Every row gives one point. The points of each table are mixes of a few directions, plus a little noise. How many directions does each table use, and how many do they share? Where both have some left over, give the other angles between the two spaces (their principal angles), to ten degrees, smallest first.

First (5 x 3):
[[ 0.36 -0.76  0.28]
 [ 0.89 -0.12  2.33]
 [ 1.15 -2.68  0.66]
 [-0.95  2.18 -0.55]
 [-1.45  1.37 -2.69]]
Second (5 x 3):
[[-3.26  2.72 -0.58]
 [ 1.87 -0.42  0.37]
 [ 1.96 -0.09  0.36]
 [ 0.80 -0.21  0.11]
 [-1.38 -1.96 -0.34]]
Directions: first 2, second 2, shared 1; angles 60

First (9 x 6):
[[-0.75 -0.04  0.31 -0.32  0.79 -0.08]
 [ 1.67 -2.27  1.15  0.77 -0.38 -1.68]
 [ 2.91 -0.21 -0.85  1.24 -2.85  0.02]
 [ 1.51  0.87 -0.28  1.77 -1.94  1.11]
 [-2.78  2.90  0.67  1.10  1.36  2.77]
 [ 0.03  1.64 -0.40  1.03 -0.89  1.55]
 [-1.44 -0.72  0.54 -1.29  1.84 -0.87]
 [-1.01  0.60 -0.96 -1.47  0.57  0.08]
 [-0.14 -2.72 -0.16 -2.85  1.41 -2.95]]
Second (6 x 6):
[[ 0.50 -0.57 -1.54  1.79 -0.18  1.67]
 [ 0.13  0.35 -0.49 -4.19 -0.58 -2.67]
 [ 1.22  0.20  2.43 -1.17 -1.30 -2.57]
 [-0.21 -1.32  1.26  1.01  1.06 -0.34]
 [-0.60  0.49 -1.68 -0.17  0.26  1.21]
 [-1.03  0.85  0.02  2.71  0.74  2.71]]
Directions: first 3, second 4, shared 3

First (7 x 8):
[[ 0.03  0.06  0.02  0.01 -0.01 -0.16  0.06 -0.05]
 [-0.23 -0.63 -0.09  0.07  0.11  1.51 -0.55  0.46]
 [-0.07 -0.23 -0.04  0.02  0.04  0.49 -0.18  0.16]
 [ 1.12  3.12  0.43 -0.34 -0.54 -7.50  2.72 -2.28]
 [-0.54 -1.51 -0.20  0.16  0.26  3.65 -1.32  1.11]
 [ 0.20  0.61  0.08 -0.07 -0.09 -1.47  0.53 -0.45]
 [-0.52 -1.46 -0.18  0.16  0.25  3.48 -1.24  1.05]]
Second (7 x 8):
[[-0.12 -1.87  0.03 -0.92  0.46  1.20 -0.43  0.51]
 [-0.11 -1.25  0.12 -0.67  0.26  0.84 -0.25  0.34]
 [-0.05  0.26 -0.04  0.15 -0.12 -0.12  0.02 -0.09]
 [-0.03 -0.34  0.01 -0.15  0.04  0.20  0.00  0.06]
 [-0.14 -2.50  0.06 -1.30  0.73  1.71 -0.58  0.67]
 [-0.12 -1.38  0.11 -0.72  0.39  0.93 -0.34  0.41]
 [ 0.56  7.12 -0.15  3.56 -1.88 -4.79  1.60 -1.98]]
Directions: first 1, second 1, shared 0; angles 40

First (11 x 11):
[[-1.24  1.81  1.02  1.04  0.83 -0.77  0.46 -0.42 -0.66  0.55 -2.28]
 [-0.38  0.76 -0.49  0.47  0.09 -0.33  0.16 -0.45  0.62 -0.58  0.55]
 [-0.10 -1.47 -0.58 -0.82 -0.45  0.48 -0.13  0.09  0.29  1.06  0.30]
 [-0.88 -0.71 -1.48  0.67  1.19 -0.24 -0.10 -1.77  2.42  1.27  2.96]
 [-1.55 -2.68 -0.71 -2.79 -2.77  1.08  0.37  1.40 -1.32  2.71 -3.96]
 [-0.23  1.37  2.09  1.15  1.59 -0.57  0.09 -0.15 -1.26  0.89 -2.03]
 [ 1.70 -0.81  0.49  0.51  1.46  0.23 -0.70 -0.33  0.55 -0.09  2.86]
 [ 1.32 -0.92  1.56  0.56  2.01  0.21 -0.64 -0.22 -0.31  1.34  1.13]
 [ 0.24  0.61 -0.55  0.66  0.45 -0.29 -0.04 -0.58  1.00 -1.04  1.83]
 [ 3.51 -0.02 -1.36 -1.96 -3.89  1.07 -0.39  2.81 -0.89 -6.42  1.96]
 [-2.42  2.09 -0.04  0.49 -0.54 -0.86  0.95 -0.32 -0.45  0.28 -3.38]]
Second (8 x 11):
[[ 1.28  1.28  0.10 -2.77 -1.48 -1.87 -0.88  1.68  0.63  1.79  0.62]
 [ 0.11  0.51  0.47  2.36 -3.17  0.10  1.38  1.54  1.07 -0.81  0.21]
 [ 0.52 -0.39 -1.35 -1.61  4.11  0.36 -0.59  1.62  0.08  0.57 -2.14]
 [-0.86 -1.59  1.62  2.45 -1.66  0.72 -0.36 -2.54  0.76 -2.48  0.74]
 [-0.13 -0.83  1.05  1.53 -1.75  0.22 -0.19 -0.45  1.26 -1.52  0.19]
 [ 0.78 -0.69  0.41 -1.23  1.55  0.31 -1.94  2.41  1.91 -0.63 -1.37]
 [-0.55  0.29 -2.35 -0.18  2.20 -0.33  2.46 -2.59 -2.68  1.72 -0.47]
 [-1.07  1.34  0.11 -0.66  0.21  0.53  0.13 -1.67 -2.98  1.25  2.23]]
Directions: first 4, second 5, shared 0; angles 60, 60, 70, 70

First (9 x 12):
[[-0.95  3.34  0.06 -2.86 -0.55 -1.00  0.32 -3.49  5.14 -2.67  3.34 -2.05]
 [ 0.81 -2.83 -0.05  2.42  0.47  0.84 -0.26  2.94 -4.34  2.27 -2.84  1.74]
 [-0.36  1.25  0.03 -1.07 -0.20 -0.37  0.14 -1.32  1.94 -1.01  1.25 -0.78]
 [ 0.73 -2.53 -0.04  2.18  0.41  0.75 -0.24  2.65 -3.88  2.04 -2.54  1.56]
 [-0.19  0.67  0.02 -0.59 -0.12 -0.21  0.07 -0.69  1.02 -0.53  0.66 -0.41]
 [ 0.41 -1.44 -0.02  1.24  0.22  0.43 -0.14  1.51 -2.23  1.17 -1.45  0.88]
 [-0.33  1.21  0.02 -1.02 -0.19 -0.35  0.10 -1.25  1.84 -0.96  1.21 -0.73]
 [ 0.13 -0.46  0.00  0.41  0.07  0.13 -0.06  0.49 -0.71  0.36 -0.47  0.29]
 [-0.22  0.78  0.02 -0.67 -0.12 -0.23  0.10 -0.81  1.21 -0.64  0.78 -0.48]]
Second (8 x 12):
[[-2.48  0.67  0.89  0.01 -3.41 -0.69  0.11  0.44 -1.43 -1.29  0.05 -0.33]
 [ 2.19 -2.39 -1.39  0.52  3.82  0.85  1.89  0.36  1.49 -1.32 -1.37 -0.42]
 [-0.82 -1.48  0.51  0.71 -1.15 -0.04  2.41 -0.24  0.83  0.11  0.06  0.00]
 [ 0.84 -3.85 -0.05  0.59  1.60  0.65  2.61  0.11  1.09 -3.07 -1.48 -0.74]
 [-1.42  0.81  0.34  0.04 -1.91 -0.44  0.07  0.22 -0.72 -0.08  0.22 -0.05]
 [ 2.23  2.37 -0.69 -1.15  2.64  0.27 -4.06 -0.40 -0.32  2.04  0.73  0.59]
 [-1.16 -0.22  1.69 -0.16 -2.60 -0.33 -0.48 -0.86 -0.31  0.54  0.99  0.25]
 [ 0.58  4.00 -1.33 -0.53  1.00 -0.26 -2.54  0.36 -0.62  3.06  0.83  0.67]]
Directions: first 1, second 4, shared 0; angles 80

First (9 x 18):
[[ 0.24 -0.08 -0.22  0.03 -0.07  0.06 -0.03  0.02  0.06 -0.08 -0.09  0.10
   0.47 -0.05  0.05 -0.08  0.14 -0.04]
 [ 1.72 -0.78 -2.04  0.32 -0.23  0.31 -0.22 -0.11  0.60 -0.89 -0.72  1.06
   2.94 -1.26  0.46 -1.05  1.54 -0.24]
 [ 1.28 -0.69 -1.60  0.20 -0.18  0.19 -0.23 -0.05  0.45 -0.65 -0.46  0.85
   2.37 -0.90  0.30 -0.82  1.33 -0.21]
 [ 3.88 -1.94 -4.73  0.60 -0.68  0.62 -0.46 -0.40  1.33 -2.04 -1.63  2.54
   6.92 -3.02  1.00 -2.42  3.73 -0.57]
 [-2.12  1.10  2.48 -0.38  0.27 -0.33  0.33  0.24 -0.68  1.05  0.88 -1.25
  -3.65  1.59 -0.48  1.25 -1.93  0.27]
 [-1.64  0.79  1.94 -0.27  0.21 -0.38  0.20  0.13 -0.53  0.84  0.79 -1.05
  -2.89  1.36 -0.40  1.10 -1.47  0.23]
 [-1.17  0.61  1.41 -0.15  0.18 -0.05  0.11  0.13 -0.37  0.59  0.46 -0.65
  -1.90  0.90 -0.32  0.78 -1.12  0.14]
 [ 0.93 -0.49 -1.21  0.20 -0.19  0.20 -0.19  0.02  0.46 -0.58 -0.34  0.71
   1.91 -0.88  0.38 -0.67  1.04 -0.17]
 [-3.32  1.67  3.86 -0.60  0.57 -0.50  0.42  0.27 -1.01  1.62  1.36 -2.14
  -5.75  2.49 -0.82  1.92 -3.06  0.42]]
Second (8 x 18):
[[-0.37  0.17  0.51 -0.08  0.00 -0.06  0.06  0.06 -0.11  0.13  0.21 -0.17
  -0.64  0.26 -0.10  0.28 -0.35  0.02]
 [ 1.50 -0.68 -1.70  0.20 -0.28  0.26 -0.15 -0.10  0.35 -0.74 -0.56  0.91
   2.52 -1.11  0.46 -0.87  1.29 -0.21]
 [ 4.30 -2.13 -5.05  0.67 -0.65  0.61 -0.42 -0.35  1.39 -2.25 -1.80  2.68
   7.54 -3.17  1.13 -2.61  3.93 -0.73]
 [-1.79  0.81  1.96 -0.29  0.26 -0.26  0.15  0.15 -0.49  0.87  0.73 -1.11
  -2.85  1.20 -0.41  0.96 -1.38  0.22]
 [ 1.48 -0.74 -1.69  0.19 -0.37  0.20 -0.20 -0.06  0.52 -0.80 -0.67  0.97
   2.62 -1.29  0.35 -0.84  1.38 -0.22]
 [-0.90  0.48  0.99 -0.08  0.05 -0.02  0.08  0.12 -0.21  0.42  0.42 -0.59
  -1.62  0.68 -0.19  0.56 -0.92  0.16]
 [-2.92  1.45  3.49 -0.50  0.32 -0.30  0.41  0.22 -0.92  1.50  1.25 -1.76
  -4.99  2.20 -0.79  1.80 -2.71  0.42]
 [-1.50  0.76  1.78 -0.23  0.21 -0.12  0.22  0.20 -0.53  0.84  0.65 -0.90
  -2.58  1.16 -0.44  0.88 -1.39  0.15]]
Directions: first 1, second 1, shared 1
